Rows are points. Before rounding, the points of a table are all equally far from one centre. They may lie mostly on one side of it. Where is the centre, to within rounding?
In the rows, zero is written as 128.

Points (8 x 3)
[[ 48 127 163]
 [ 80 178  95]
 [136 128 154]
 [106 156  75]
 [136 152 144]
 [130 167 114]
 [ 91 162 168]
 [138 156 127]]
Centre: [ 88 128 122]

Points (16 x 9)
[[150 120 131 146  89 112  73 155 161]
 [158 135 127 156 155  93  86 132 108]
 [166 139 107 168 142 175  54 133  90]
 [138 161 146 183 136 125 117 102 104]
 [174 142 127 158 138 146  43  96  77]
 [ 91 113 118 161 144 139  65 122 141]
 [138 138 154 143 171 169  42  96  97]
 [165 179 153 154  94 139  68  99  82]
 [134  94 137 178 145 117  64 125 116]
 [136 121 154 109 115 126  26  73 104]
 [164  98 174 141 156 121 121 135 104]
 [164 126 110 167 167 159  64 116  86]
 [171  89 158 124  95 115  77 155  96]
 [126 115 143 109 129 100 114  59 139]
 [165 131 126 138  82 104 101  91  69]
 [142 156 136  94 115  94 110 148 128]]
Centre: [145 125 135 123 116 154  92 110 119]

Points (26 x 20)
[[ 98 144 142 140 135 129 136  95  65 132  96 182 116 133 188 146 153 127
  127  96]
 [105  80 160 165 178 131 133  71 108 137 111 182 140  98 132 119 117 143
   70  96]
 [ 95 113 178 117 122 114 127  82  94 167 137 214 192 173 153 110 131 169
  122  78]
 [151 110 182 114 108 180 172 113  94 133 127 162 176 127 111 154 114 199
   94  97]
 [ 82  89 130 120 196 169 143 108  75 110 159 187 138 156 172 147  84 133
  127  92]
 [122 107 145 133  97 155 108  35 122 136 166 204 171 128 145 109 126 174
  111 122]
 [131 148 161 120 178 150  90  89  86 130 144 176 171 137 154 150 150 127
  110  75]
 [122  78 133 134  75 148 151  88 107 117 136 138 152 128 134 159 112 146
   96 152]
 [133 117 166 154 133 123 130  91 116 154 130 156 194  81 170 130 114 190
   99  87]
 [100  72 127 151 143 161 101  75 146 152 142 149 155 136 163 102  90 149
  132  78]
 [117  80 148 135 140 141 104  99 138 146 108 141 121 166 121 113 102 178
   99 135]
 [140  72 152 106 158 147 123  82 111 159 106 151 146 135 139 126  99 162
   77 104]
 [126  90 188 133 120  80 126  82 125 126 154 168 129 161 134  93 111 160
  140  64]
 [116  64 139 116 179 138 187  73  56 177 146 147 154 140 139 129  69 144
  120  74]
 [ 85  77 164 174 145 173 138 106  60 143 124 191 145 111 111 118 106 139
   55 127]
 [ 87 126 161 149 120 174 185  88  70 122 143 119 153 142 194 108 141 166
  106 108]
 [130  97 156 104 129 156 132  56 112 125 151 205 174 154 163 129 102 175
   88  93]
 [154 118 159 139 133 134 137 134 108  97 134 177 184  74 159 132 103 176
  127 100]
 [ 96  91 174 140 159 131 127  80  86 170 167 188 188 132 174 164 120 144
   85 137]
 [106  99 127 108 160 151  88 119  97 136 143 130 151 123 169 112 155 162
  164 122]
 [124  97 173 133 177 198 139  77  90 136 179 164 126 120 142 117 108 209
   77 107]
 [ 99  79 165 121 132 192 110  90 118 167 148 190 140 198 124 107 132 143
  112 107]
 [137 133 174 131 106  88 145 135  88 143 129 206 142  78 150 143 124 140
  117 108]
 [107  98 135 135 164 136 137 102  96 108 159 220 149  90 154 135  67 171
   86  89]
 [ 85 118 148 139 176 147 133 100  94  99 135 159 167  78 160 133  97 161
   93 122]
 [ 98  68 162  82 141 134 168 115  92 143 150 182 138 128 145 126  57 132
  115 107]]
Centre: [122 116 140 156 137 142 148 107  80 150 164 169 142 138 125 121 117 156
 131 106]

Points (30 x 24)
[[105 139 113 131 112 147  92 141 177 137 166 133 127 157  99 154 141 167
  105 139 138 144 133  79]
 [ 95 132 136  98 146 174  64 112 145 128 159 163 128 127 103 126 142 146
  108 199 119 103 146  58]
 [109 132 132 105 123 169  77 127 150 114 204 145 154 177 144 120 148 136
  130 188 100 103 148  63]
 [111 124 159 134 127 206  98 149 173 149 136 162 137 148 127 145 113 133
  124 170 132 122 111  84]
 [135 113 162 119 116 181  87 136 156 133 164 138 176 134 137 128 137 140
  122 163 103  98 152  61]
 [ 88 110 141  98 123 160 115 131 139 124 184 179 162 150 111 147 148 114
  114 207 100 125 111  26]
 [ 94 116 162 101 127 191  78 135 159  97 176 173 131 142 123 144 137 147
  135 194 146 135 126  64]
 [ 93  91 139 105 135 169  84 134 175 129 185 167 142 138 111 117 134 166
  109 203 120 118 131  73]
 [ 89  89 142 140 107 162  90 125 160  89 210 124 132 154 143 140 124 140
  132 194  90 127 113  45]
 [ 83 120 132 116 101 184  80 131 150 137 148 177 125 154 130 138 137 118
  117 191  92 103 135  58]
 [ 83  81 150 104 109 173 100 119 168 121 173 128 152 175 101 150 132 147
  122 164 116  82 165  50]
 [ 87 142 168 109 114 179  99 119 210 126 160 149 143 176  74 134 137 132
  148 176  99  75 134  71]
 [ 78 110 176  96 114 162  89 113  98 114 173 167 125 188  94 126 178 138
  121 210  97 110 130  34]
 [ 53  97 136 120 130 156  87 118 181 123 184 173 119 163 115 135 155 119
   91 150 119 117  99  45]
 [102 135 122 116 130 168  83 137 166 134 160 132 122 141 110 132 125 116
  100 200 119  78 134  49]
 [ 92  99 108 144 128 177 119 141 165  95 196 162 122 173 119 131 118 136
  133 230 130 100 111  73]
 [ 97 113 160  83 126 169 117 155 167 118 177 151 126 173 126 124 155 128
  134 224 148 126 102  51]
 [124  87 171 107 133 163  98 111 156  94 177 173 105 118 120 150 121 150
   93 151 129  96  98  43]
 [ 86  85 154 136 118 148  80 131 173 142 148 135 115 176 134 138 142 134
  126 167 138  81  62  40]
 [133 103 132 135 148 157  89 148 152 114 159 140 146 117 119 141 152 169
  137 180  95  86 141  46]
 [ 78 112 124 171 133 155  80 166 143 119 178 133 121 165 127 140 146 164
  141 164 111 120 127  42]
 [121  86 113 113 114 171  94 137 154  90 182 144 129 189 114 168 133 122
  149 159 119  99  97  56]
 [ 96  82 132 109 121 175  78 158 157  97 155 180 129 156 148 111 137 142
  130 137 122 103 108  47]
 [ 94  99 102 122 125 171 122 174 162 112 191 138 140 174 112  85 129 168
  107 172 104 134 137  69]
 [118  91 143 113 126 158  78 118 136 101 186 134 140 130 135 149 148 137
  104 160 147  97 135  37]
 [116  83 137 107 132 141  85 125 124 124 120 150 142 155 123 128 150 144
  124 188 116 126 174  54]
 [118 124 143 134 102 150  90 137 153 149 185 176 152 158 126 138 166 113
  134 180  94 111 152 107]
 [ 96 140 134 119 130 178  89 102 159 126 169 164 137 166 107 149 157 114
  161 169  93 130 156  64]
 [ 98 113 109 109 120 173  85 135 148 101 177 140 113 127  78 159 143 140
  101 176 112  91 149  63]
 [ 76 133 141  99 130 161 103 138 173 121 129 159 154 147 127 139 172 126
  113 185  86 110 167  53]]
Centre: [ 79 128 159 127 126 134 145 113 121  91 146 131 138 152 107 110 141 142
 129 159 113  98  96 105]

Points (28 x 24)
[[104 129 108 101 165 117 139  87 135 113 154 153  93 171 138 159 107 100
  154 170  74 173 128 203]
 [121  98 105  67 148 123 136 102 121 115 133 169 122 152 129 112 128  68
  136 148 101 160 113 204]
 [117 134 123 105 136 109 126  92  92 119 132 142 134 155 142 160 114  72
  134 201  78 153 105 193]
 [151  91 103 101 176 136 112 111  93 135 153 146 120 141 154 127 111  94
  152 176  92 185  97 205]
 [117  91 108  89 133 134 159 147 101 139 126 163  89 154 143 133 125 105
  179 169  55 162 119 189]
 [117 109  98  83 145  98 165 118 115 125 146 178  99 167 133 150 117 111
  142 188  67 150 122 193]
 [ 88 110 127 108 122 119 140 115 108 129 132 151  89 173 155 179 130  95
  137 196  98 186 108 193]
 [107 112  77  74 143 139 131  93 110 139 142 144 109 170 151 162 142 107
  137 181  60 181 102 194]
 [100 127 115  91 140 132 147 121  89 151 152 150 123 183 145 152 107  85
  149 173  79 181 111 187]
 [ 94  92  94  99 124 131 125 119 110 138 134 178  89 151 152 170 112  91
  149 179  84 160 108 193]
 [101  98  76 103 136  96 158 126  91 145 161 129 120 164 142 167  99 113
  126 157  81 165 118 204]
 [106 125 104  91 133 101 140  97 125 114 118 155 106 199 161 153 114  83
  149 179  90 176  86 176]
 [104 112 108  86 168 112 154 111 124 100 173 147 104 167 138 164 106 126
  103 148  89 168  89 198]
 [120  99 109  76 108 121 159  99  94 108 127 145 112 149 157 160 104  98
  160 178  77 172 106 189]
 [ 97 117  91  92 138 119 143 103 104 134 105 142  85 164 167 153 114  91
  143 194  69 158  94 191]
 [103  72 102  67 149 101 134 105 119 158 150 167 104 150 142 146  97  91
  162 165 109 175 113 177]
 [116  92  56  69 138 132 150 115  95 140 166 121 106 151 143 158 118 115
  151 204  78 170 116 177]
 [113 100  85  73 146 113 140 118 128 117 125 160 114 166 144 152 122  72
  159 167  78 155 109 201]
 [ 97  90  81  89 134 130 133 133 116 126 144 153 102 131 163 160 115  69
  152 197  81 168  99 181]
 [123 117 111  83 170 132 149 122 101 126 152 176  98 170 134 151 121  88
  151 152  70 149  61 144]
 [119 115  87 102 137 111 157 100  90 100 159 151 100 172 154 138 105  84
  137 182  65 165  89 183]
 [ 80 113 118  68 136 131 146 113 106 130 152 148 103 146 166 136 112 112
  166 159  92 160  82 205]
 [133  82  91 107 135 113 160 117 117 121 160 151 120 175 146 176 105 110
  152 168  71 198 100 183]
 [139 100 111 101 130  97 129 148 125 134 165 133 119 166 140 166  91  90
  160 173  75 186 137 181]
 [107  99 112 105 130  92 128 107 104 107 168 161  75 188 117 133 100 110
  125 162  51 178 122 166]
 [ 99 115  97  83 162 158 144 108 117 112 137 172 107 175 152 143 110  96
  157 193  72 169 108 178]
 [121 112  86 102 141 127 166 121 138 116 137 137 117 172 142 170 115 107
  148 191  62 184  98 204]
 [121 114  95  75 141 110 131  99  93 129 123 141 109 164 156 133  89  91
  117 199  91 139 106 191]]
Centre: [111 104 107 118 141 121 128 119 124 121 135 119 113 145 124 126 131 126
 140 163 102 158 106 141]

Points (31 x 24)
[[129 132 200 109 192 155 100 100 105 156 125 118 118  85 172 133 183 142
  115 152  94 144 127 141]
 [158 126 179 117 170 155  71 141 125 106 111 110 120 110 178 159 211 149
   62 178  86 157 113 142]
 [145 110 188 112 182 157 109 118 100 136 134 124 143  87 141 143 206 148
   87 151  93 151 119 102]
 [125 104 173 102 190 171  77 103 121 101 134 121 131 113 162 133 186 138
   79 150 132 117  94 180]
 [131 156 141 103 152 175  56 118 116 102 148 115 143  88 155 172 184 133
   55 130 111 117 105 124]
 [155 148 145  90 162 149  94  96 141 113 156 100 149 108 164 120 180 163
   75 193 108 130 120 147]
 [171 142 200  92 169  91  89 109 131 110 142 123 156  92 132 111 172  98
  103 126  97 137 135 152]
 [145 146 166 109 169 153  84 115  98  82 137 152 168 117 171 134 180  93
   84 143  64 159 115 149]
 [143 145 210  88 182 169  86 114 148 120 131 120 135 100 176 147 165 136
   76 144  85 169 115 144]
 [136 150 213  93 161 177  97 109 159 111 156 138 137 116 149 166 185 133
   81 147  94 150 128 161]
 [132  91 203 130 170 169 101 110 123 111 142 125 136 103 168 140 188 112
   74 167 121 155 123 130]
 [126 148 204 104 179 167  57  91 129 112 118 149 159 111 147 154 166 117
  101 155  91 128 124 131]
 [130 122 157 122 147 188  91  84 150 116 124 160 167 110 157 158 195 147
   67 135 124 157 146 133]
 [152 135 178  94 162 174  72 111 156 108 147 132 159 137 150 167 211 134
  110 149  79 162  97 146]
 [150 169 163  89 165 152  55 121 120  84  93 132 131  81 170 138 188 120
   98 167 102 151 108 115]
 [130 158 170  50 162 155  91 121 142 122  84 128 145 109 147 147 180 157
   95 180  98 147  98 163]
 [128 131 168  69 139 158  81 109 142 103 119 131 156  87 195 152 189 147
   85 156  99 157 109 132]
 [136 131 187 103 178 183  89 110 114 115 111  85 153  89 160 164 192 160
   90 165 132 129 132 137]
 [116 142 184  98 180 147  73 127 152 134 111 153 117 101 133 128 171 158
   77 161 102 157 100 142]
 [122 136 196 105 192 134  74 124 128 144 121 150 133  97 170 173 198 132
  114 155  98 122 110 147]
 [159 158 162  86 184 178  99 120 108 156 117  90 144 105 164 121 176 156
  110 171 108 148  98 176]
 [142 151 187 102 163 150  86 111 128 128 144  96 145  95 131 130 170 154
   77 187 127 151  87 144]
 [160 143 169 104 139 158  41  99 147 109 121 123 169  92 152 155 174 127
  107 164 118 166 122 137]
 [150 150 144  65 170 138  71 136 152 118 104 118 177  91 169 156 168 127
   71 144  85 146 131 153]
 [137 143 186 104 195 175  96 117 137  83 118 129 175  91 122 166 167 152
  127 131 100 146 100 167]
 [134 122 178  83 129 137  55 108 116 128 109 141 138  79 164 151 161 155
  102 146  71 147 100 144]
 [150 144 178 106 154 165  65  98 133 114 161 123 156 112 175 165 191 163
   85 157 100 145 114 136]
 [153 117 187  82 181 165  72  96 118 130 127 129 152 129 133 168 166 137
   86 146  82 150 125 133]
 [ 99 123 184 111 166 147  82  86 131  94 124 145 166 124 142 151 191 105
   80 150  86 151 112 133]
 [150 150 208  95 162 172 100  89 111 122 133 139 125 102 176 180 188 133
  108 164  90 155 113 133]
 [153 143 186 109 176 137  59 110 123 138 144 122 161 102 175 150 197 140
  109 166 112 143 103 147]]
Centre: [158 145 153 137 131 147 128 124 141 116  96 116 129 130 152 141 163 124
 105 124 106 114 106 140]
